Each wall is flat, endless, passes through zero and stands at right angles to its row. A trip goes straight from one point to another. List the walls that it crosses, first one first.
In the rows, zero is written as 100.

Walls:
(1): 87	41	66
(2): 75	145	148
(3): 93	161	135
(4): 116	139	142
Trips:
50	103	104 to 158	24	89 => 3, 2
146	167	86 to 147	131	87 => 2
38	110	31 to 108	52	165 => 2, 4
121	33	143 to 81	76	79 => none
100	131	195 to 67	105	131 => none
181	36	110 to 129	109	110 => 4, 1, 3, 2
85	19	125 to 142	77	47 => none

Walls:
(1): 94	52	117	95	92	89	55	83	126	41	74	68
(2): 51	114	64	71	128	128	75	120	66	94	122	89
(3): 117	47	90	129	44	125	112	128	122	121	101	98
(4): 89	80	118	74	59	124	46	72	127	96	79	147
(5): 113	89	96	46	86	111	156	140	92	71	136	60
Trips:
107	142	116	102	87	112	81	82	76	122	102	103 to 99	76	107	112	26	93	96	90	69	75	102	109 => 2, 3, 1, 5
117	67	104	68	94	120	70	98	145	83	73	76 to 67	97	124	74	106	129	86	122	79	120	68	69 => 2, 3
100	109	115	65	86	139	128	82	101	70	104	119 to 113	96	83	114	80	40	153	119	114	69	79	136 => 2, 3, 4
134	151	72	47	128	76	143	154	5	80	122	88 to 110	114	80	153	124	117	160	60	100	98	88	111 => 2, 5
65	85	93	93	147	71	72	173	92	152	130	81 to 129	116	116	108	102	117	110	71	67	88	86	125 => 5, 2, 4

Walls:
(1): 72	75	83	25	56	117	111	122	167	91	81	90	124	117	97	47	101	68	102	119	87	95	139	69	145	68	50	90	65	155	83	86	48	81	130	83	103	129	81	84	86	153	87	83	46	43	74	122
(2): 138	73	49	109	122	65	68	124	104	105	118	99	81	128	84	75	136	79	160	121	106	139	81	71	109	61	59	114	128	124	143	102	89	110	134	121	70	84	63	82	138	114	51	55	106	126	90	141
(3): 100	80	80	97	123	99	77	90	121	157	27	104	97	114	95	113	136	123	114	109	131	68	131	177	87	147	109	44	62	82	111	86	125	113	54	183	103	88	50	70	84	63	96	103	105	84	55	133
(4): 56	78	93	96	120	92	134	53	64	76	94	107	64	97	108	143	105	152	122	38	96	140	49	121	113	92	87	110	67	90	122	108	114	82	130	78	124	85	103	114	152	64	162	100	78	98	83	105
(5): 68	49	128	112	96	78	88	101	122	89	71	116	90	72	55	102	95	89	78	138	75	57	139	78	125	77	65	48	119	64	117	77	109	68	81	104	111	48	97	70	71	54	118	112	112	150	122	91
Trips:
70	82	102	116	137	113	114	78	93	165	126	116	101	165	108	73	111	120	31	84	105	109	73	85	90	140	147	49	44	141	62	99	113	108	119	102	100	116	102	135	79	121	83	100	91	133	129	72 to 134	112	80	103	115	98	104	77	31	82	95	109	100	118	95	103	108	76	106	105	133	125	90	123	101	135	138	115	113	102	110	82	83	81	107	118	133	151	143	130	72	91	87	88	40	102	134	99 => 4, 3
100	109	80	121	149	98	117	94	70	60	100	67	112	122	125	69	92	152	97	123	84	155	85	95	102	124	145	134	123	108	74	139	129	114	77	101	112	87	86	124	118	72	70	131	73	110	43	113 to 143	149	82	125	96	158	114	97	115	94	89	123	153	89	84	148	119	121	141	58	132	105	106	100	97	120	133	105	88	124	102	107	66	142	148	25	156	150	79	112	41	90	127	62	171	89	118	112 => 2
104	162	79	43	106	101	116	96	142	108	129	115	107	151	117	112	121	90	107	98	134	139	57	130	133	133	67	99	5	130	157	115	93	141	86	123	98	92	131	88	116	117	83	111	90	151	136	125 to 93	133	96	70	98	85	98	72	51	98	92	123	119	55	108	103	76	95	93	43	90	85	99	50	103	140	66	83	103	132	117	94	46	61	110	86	124	31	74	140	114	49	65	93	98	139	147	97 => 3, 1, 5, 2
77	52	100	95	89	84	47	97	79	87	180	36	62	117	103	56	124	62	144	97	58	95	74	107	133	134	175	99	133	111	114	123	54	124	77	177	114	65	90	79	94	56	123	41	106	140	96	119 to 72	136	66	139	111	132	166	86	146	116	39	115	113	108	76	139	119	149	71	137	105	108	60	60	121	63	62	94	110	88	104	56	96	68	92	113	86	39	72	83	85	114	89	92	176	135	56	55 => 4
113	96	84	82	84	63	108	63	88	143	112	103	77	112	144	133	98	90	97	170	132	78	122	87	85	118	102	111	117	67	79	95	114	122	117	70	100	80	145	101	103	128	106	58	104	137	92	42 to 121	38	104	147	118	110	118	109	98	95	180	117	77	76	88	137	113	74	86	114	59	93	141	82	132	120	68	107	50	46	88	59	110	99	22	155	116	88	70	164	71	96	88	105	153	87	134	61 => 3
112	110	130	78	95	122	106	85	80	129	82	87	96	89	80	85	136	129	112	71	113	139	117	101	82	141	55	59	149	100	114	73	75	48	118	43	108	122	94	125	130	97	151	152	72	79	116	119 to 92	109	107	82	106	147	86	57	105	67	73	56	86	136	65	106	66	141	110	57	132	99	128	124	84	102	90	81	92	33	106	116	141	104	108	127	94	114	112	88	134	135	136	79	101	124	62	117 => 3, 1
73	93	73	146	119	129	100	82	33	166	49	94	84	74	136	104	108	153	77	69	109	82	86	86	81	63	60	127	83	123	74	94	166	92	144	76	142	105	94	141	137	78	72	152	80	98	100	93 to 54	103	114	51	103	84	95	74	87	148	119	104	149	142	116	97	159	101	112	39	39	130	76	76	87	93	34	122	97	118	135	95	145	13	35	49	58	84	91	51	128	88	124	127	106	29	88	117 => 3, 1, 2

Walls:
(1): 94	83	144	92	72	36	104	123	95	97	173	123	51	106	150	57	111	126	146	95	124	78	83	120	113	94	109	119	133	73	119	72	120	82	78	44	102	150	93	111	80	124	111	96	117	114	102	131
(2): 113	144	94	77	100	104	144	96	105	105	120	120	127	93	103	56	89	66	117	104	92	86	137	65	81	122	78	100	73	121	130	119	93	30	131	141	92	98	64	79	115	123	123	89	79	86	50	123
(3): 61	145	86	88	102	64	117	67	117	103	118	94	61	73	115	124	90	143	60	75	116	107	111	90	101	85	63	111	99	101	102	99	120	101	106	102	118	57	122	92	103	122	85	61	119	97	142	89
(4): 57	90	98	109	95	110	131	117	67	114	153	85	69	114	135	106	72	5	71	113	111	128	95	114	58	72	132	94	124	86	110	50	103	81	94	56	75	107	73	84	140	86	145	97	91	130	133	150
(5): 126	106	116	84	86	117	85	71	42	87	77	53	116	105	85	132	108	89	144	97	113	125	125	130	105	65	115	85	93	71	110	127	70	143	87	113	94	57	106	111	66	127	110	99	86	40	79	74
(6): 142	112	77	115	123	92	124	94	48	105	119	153	105	141	112	114	90	102	102	106	112	110	80	87	122	81	89	128	90	131	136	109	118	100	86	42	79	85	68	88	90	108	88	120	106	101	85	38
(7): 44	123	142	122	74	151	96	73	63	87	55	110	90	110	101	133	84	105	152	105	82	117	138	47	123	126	116	153	76	145	81	100	167	109	103	89	60	177	88	62	80	95	76	152	118	110	97	114
(8): 129	152	66	82	147	89	109	118	94	65	88	39	89	61	81	81	127	108	113	109	101	107	138	94	127	77	97	112	66	100	117	97	104	118	108	135	127	112	67	107	84	118	84	128	120	78	59	76
(9): 89	93	76	143	115	101	75	121	108	130	111	120	84	94	78	122	69	99	109	132	106	89	84	86	127	121	100	140	113	80	91	86	151	109	85	50	106	75	57	142	97	75	122	114	121	105	110	41
Trips:
96	88	156	82	165	135	94	75	110	122	83	92	124	114	97	118	78	122	62	82	88	92	110	108	129	73	132	101	102	135	56	53	128	57	111	53	121	108	76	86	77	71	98	80	102	135	136	102 to 104	137	111	99	71	157	124	66	62	101	88	83	144	99	140	94	101	83	144	119	82	123	132	128	90	75	83	102	127	54	114	119	85	136	105	71	104	98	91	60	51	121	144	127	100	153	73	110 => 3, 5, 9, 2, 1, 8
86	73	115	105	103	108	167	131	95	108	103	135	87	52	142	58	87	85	108	131	89	152	95	78	117	65	82	103	81	76	82	82	74	124	95	124	119	82	115	123	94	120	81	76	101	83	95	100 to 141	119	120	89	105	113	81	73	72	146	115	142	79	91	111	117	72	132	128	94	119	105	93	94	64	108	52	126	75	111	114	150	130	100	67	43	105	89	83	102	100	85	82	105	144	83	122	95 => 6, 9, 8, 4, 7, 2
60	122	108	78	116	60	109	67	124	126	62	57	131	81	87	108	115	111	138	74	124	150	86	118	97	80	82	97	52	92	129	108	62	137	108	141	67	89	98	111	78	139	74	123	121	115	64	119 to 85	68	108	89	76	73	12	87	108	68	59	98	121	67	70	114	172	118	143	118	96	100	124	86	115	96	93	160	113	122	75	121	124	84	108	156	76	90	81	123	102	121	122	119	131	96	83	62 => 2, 3, 9
84	131	136	109	102	117	140	79	72	79	132	185	47	84	88	119	65	81	89	130	90	76	87	95	80	105	90	136	83	109	120	119	77	56	94	129	138	90	103	102	42	109	92	115	112	90	117	96 to 82	90	53	120	87	75	61	133	90	120	142	85	69	89	83	120	104	39	87	80	93	77	74	53	79	84	102	72	111	75	68	116	118	107	120	92	80	124	112	133	116	121	87	68	61	102	138	80 => 7, 2, 6
